Every row gives one point. Any point is a mix of the corners, with weights that add up to 1. It lies inside the corners' shape when no weight is negative. Say inside or outside, and name the corners with a negative weight.
(in the rows, 128 means zero)

Corners:
(1): [135 170 112]
(2): [179 158 117]
(3): [ 97  96 195]
(4): [149 129 102]
Points:
[159 178  90] -> outside (3)
[166 156 118] -> inside
[174 155 119] -> inside
[173 155 120] -> inside
[104 103 185] -> inside
[136 165 115] -> inside
[123 115 155] -> inside

Corners:
(1): [200 121 150 131 180 162]
(2): [151  70 113  75 163  95]
(3): [110 116  62 123 132  70]
(4): [131 173 109 107  61 135]
(5): [ 63 163 181 162 129 167]
(6): [141 112  86 140 148 163]
(7): [ 99  67  93 149 121  75]
Points:
[128 114  87 132 138 124] -> inside
[188  78 118 116 186 122] -> outside (4, 5)
[ 80 174 144 152  79 128] -> outside (2, 6)
[107 134 134 140 134 134] -> inside
[175 133 146 116 159 143] -> outside (6, 7)
[130 115 133 130 127 133] -> outside (3)
[114 112  94 119 127 106] -> outside (1)

Corners:
(1): [177 163 147 147  92 136 114 105 161]
(2): [105 136 156 158  84 123 117 137 128]
(3): [107 142 160 124 148  91 141  58 109]
(4): [149  12  92 151  70 117 145 118 124]
(5): [110  61  79 128 123 164  80  82  79]
(6): [114 185 194  57 156 128  97  96 142]
(7): [153 164  94 107 104 176 131 134  57]
(8): [124 187 112 107 105 228 133 106 160]
(9): [152  59 127 164 117 165 148 125 104]
(10): [146 100  87 160 137 131 149 119 172]
Points:
[136 104 126 143 112 148 135 114 115] -> inside
[109 141 137 124 105 121 147 111 130] -> outside (1, 5, 9)
[126  84 150 144 118  97 111 105 131] -> outside (7, 8)
[124 135 148 133 109 134 119 118 132] -> inside
[145  62 103 180 110 166 150  92 146] -> outside (2, 6, 7)

Corners:
(1): [162 148  95  96 161  69  85  98 167 113 134 127]
(2): [158 148 184 168 183 120 109 115 168  98 191 155]
(3): [104 128 127  89 122 171  56  86 119 122  96  83]
(4): [103 133 173 114 117 183 108  89 134 168 162 170]
(5): [183 166  87 179 128 129 172 170 134 120 141  73]
(6): [ 78  61 149 107  89 164  66  61 151 149 106 188]
(7): [121 120  95  77  97 169 103 141 136 112  81 174]
(8): [ 79 160 108 196 190  94 141 150 131 138 195 110]
(9): [184 120 197 110 126  95 137 129 158 133  76 110]
(10): [136  81 168 114  92 155 150 123  96 104 134 158]
(11): [132  71 145  95 190 138 112  77 149 132 119 109]
(12): [190 147 165 180 141 146 150 142  81 161 122 163]
(13): [ 95 134 117 143 176 158 143  62 129  80 143  94]
Points:
[137 104 131  99 126 125 103 116 133 134  87 111] -> outside (2, 4, 13)
[112 106 169 143 140 152 137 112 125 140 138 161] -> outside (1, 3, 5)
[141 140 157 181 189 163 163 119  99 127 177  92] -> outside (1, 6, 7, 9)
[158 127 145 120 132 114 146 132 137 126 104 117] -> outside (2, 3, 6)
[122 127 137 122 145 135 107  99 150 115 144 127] -> outside (12)

Corners:
(1): [151  60  90 120 164 169 151 119 100 116 109 134 102 136  79  97  97 147]
(2): [123 199 156 133  58 118  75  95 122 140 135 125  86 150  80 115 178  94]
(3): [145  66  92  96 157 153 157  59 131 137 101 131 174 145 128 150 100 110]
(4): [148  69  92  79 158 194 178 130 153 105 148  92 173 125 152 137 140 163]
(5): [106 178 159 162 149 103  69 175  39 166 108 182  99 105  60 153 194  88]
(6): [109  52  81  75 207 143 161  66 158  87 112 109 143 104 131 120 122 163]
(7): [124 173 167 172 155  83 120 107 125 221 107 159 101 167  39 160 200 142]
(8): [129 157 187 126 151 110 138 157 130 155  88 219 114 160  68 144 167  97]
(9): [142  83  70  95 158 168 176  72 137 120  61 131 129 146 145 126 137 177]
(10): [ 91  70 130 151  79 157  91 178  83  78 143 144 111 165 152 135 115 158]
(11): [136 146 165 108 107  94 144 164  73 110 162 103  98 154 142 128 132 116]
(12): [119 172 170 190 146 146 114 107 112  96 139 121  81 165 143 114 137 105]
(13): [ 95 116 139 109 124 138  52 171 119 134 162 118  61 170 162 115 124 114]
(14): [172 155 152 158 153  85  91 131  90  94 124 172 104 163  79 134 207  97]
(15): [164 110 153 154 122 106 166 111 159 140 127 107  91 118 139 139 161 112]
(16): [182  75  50 136 159 139 184  62 135 132 106 186 175  94 118 104 147 178]
(17): [161 136  51 172 145 129 183  96 146 130 116 131 140 115  98 171 137 102]
(18): [139 131 115 159 160  83 123  99 142 145  26 151 186 119  90 139 133 154]
(19): [114 134 135 157 109 104 164  93 121 177 124 109 122 180 105  84 153  92]
Points:
[133 104 121 113 137 140 116 126  95 104 124 127 116 129 132 126 133 135] -> outside (7, 8, 17, 19)
[130  92 107 114 160 137 146  94 133 118 114 127 133 130 120 129 132 136] -> inside
[140 122 120 127 140 133 129 104 124 134 146 107 111 138 122 123 147 110] -> outside (8, 9, 10, 18)
[134 125 135 133 138 127 132 121 107 130 106 151 121 142  99 128 154 128] -> outside (13, 17)
[144 155 148 150 125 116 138 128 134 151 117 126  98 162  99 131 159 112] -> outside (3, 5, 6, 10, 16)

Corners:
(1): [173 158 105 138 138 140 180 150 151 151  97 128 177 113 114 111 130 163
 121  98]
(2): [147 159 222 101 101 142 120 195 104 141 111 150 117 155 143 106 139 118
  88 148]
(3): [130 106 129 142 143 109 102 123 111 137  94 131 122 140 154 100 170 155
  98 149]
(4): [159 117 123 127 167  97 137  97 116  59  86 113   7 133 168  88 165 141
 110 151]
(5): [133 167 133 122 128 110 162 124 189 146  77  90 181  32 140 129  62 170
 175  65]
(6): [164 136 137 130  88 112 125 130 127 111 214 117 160 128 158  55 177 149
 123 170]
(7): [146 172 133  56 114 148 142 185 148 167 101 137 165 158 149  93 127 127
 131 145]
(8): [130 167 123 141 113  90 133 104 137 136 118 122 163 147 132 117 151  98
 103 165]
(9): [141 107  85 137 155  80  59 119 172  73 134 124  97 113  43  48 150 148
 112 158]
(10): [121 113 106 140 121 115 155 107 188 124 123 160 136 154 135 148 132 123
  91 134]
(11): [130 125  97 127 123 210 178 124 121 145  91 176 153 159 146 118 119 115
 123 140]
(12): [144 171 130  90 105 117 121 122 181 118 135  92 155  41 134 148 108 166
 105 128]
(13): [147  96  69 144 114 119 110 139 200 114 139 112 136 126 134 144 146 104
 109 142]
(14): [143 143 133 119 116 150 109 162 116 128 101 125 118 145 161 122 113 153
  94 140]
(15): [119 100 128 118 201 133 157 144 132 137  96 136 153 154 137 131 108 117
 127 167]
(16): [120 163  99 146 105 142 110 239 131  99  96 136 170 146 134  70 155 110
 196 157]
(17): [111 137  86 152  83 125 129 113 139  70  83 110 164 150 120 161 138  87
  97 116]
(18): [131 147 149  90 128 142 121 126 138 131 116 111  93 146  69 127 124 148
 114 140]
(19): [161 141 115 112 112 123 161 116 158 107  95 148 164 151 135 136 122 122
 164 158]
(20): [152 123  89 101  89 110 152 105 128 153 140 138 129 147 116 138 152 121
  89 112]
(21): [147 145 125  90 245 118 130 107 144 140 111 132  93 112 127 134 142 130
 108  80]
Points:
[138 123 129 135 128 121 136 115 120 129 109 130 122 143 126 107 144 141
  94 137] -> outside (7, 12, 13, 16, 19, 21)
[145 140 118 130 148 103 128 129 143 101 100 117 121 115 145  94 142 146
 128 140] -> outside (2, 11, 13, 18, 20)
[151 135 141 124 136 130 122 143 141 117 118 130 110 122 135 101 139 149
 117 138] -> outside (7, 8, 15, 17, 20)
[143 139 134 105 150 116 131 112 133 128 119 123 115 116 113 107 138 140
 100 126] -> outside (10, 13, 14, 16, 19)
[146 141 113 111 144 131 140 130 133 117  99 123 126 124 133 111 128 146
 130 124] -> outside (2, 8, 10, 13)
[145 138 136 106 156 126 132 128 133 140  98 133 119 125 122 110 129 145
 109 131] -> outside (6, 10, 13, 16, 17)
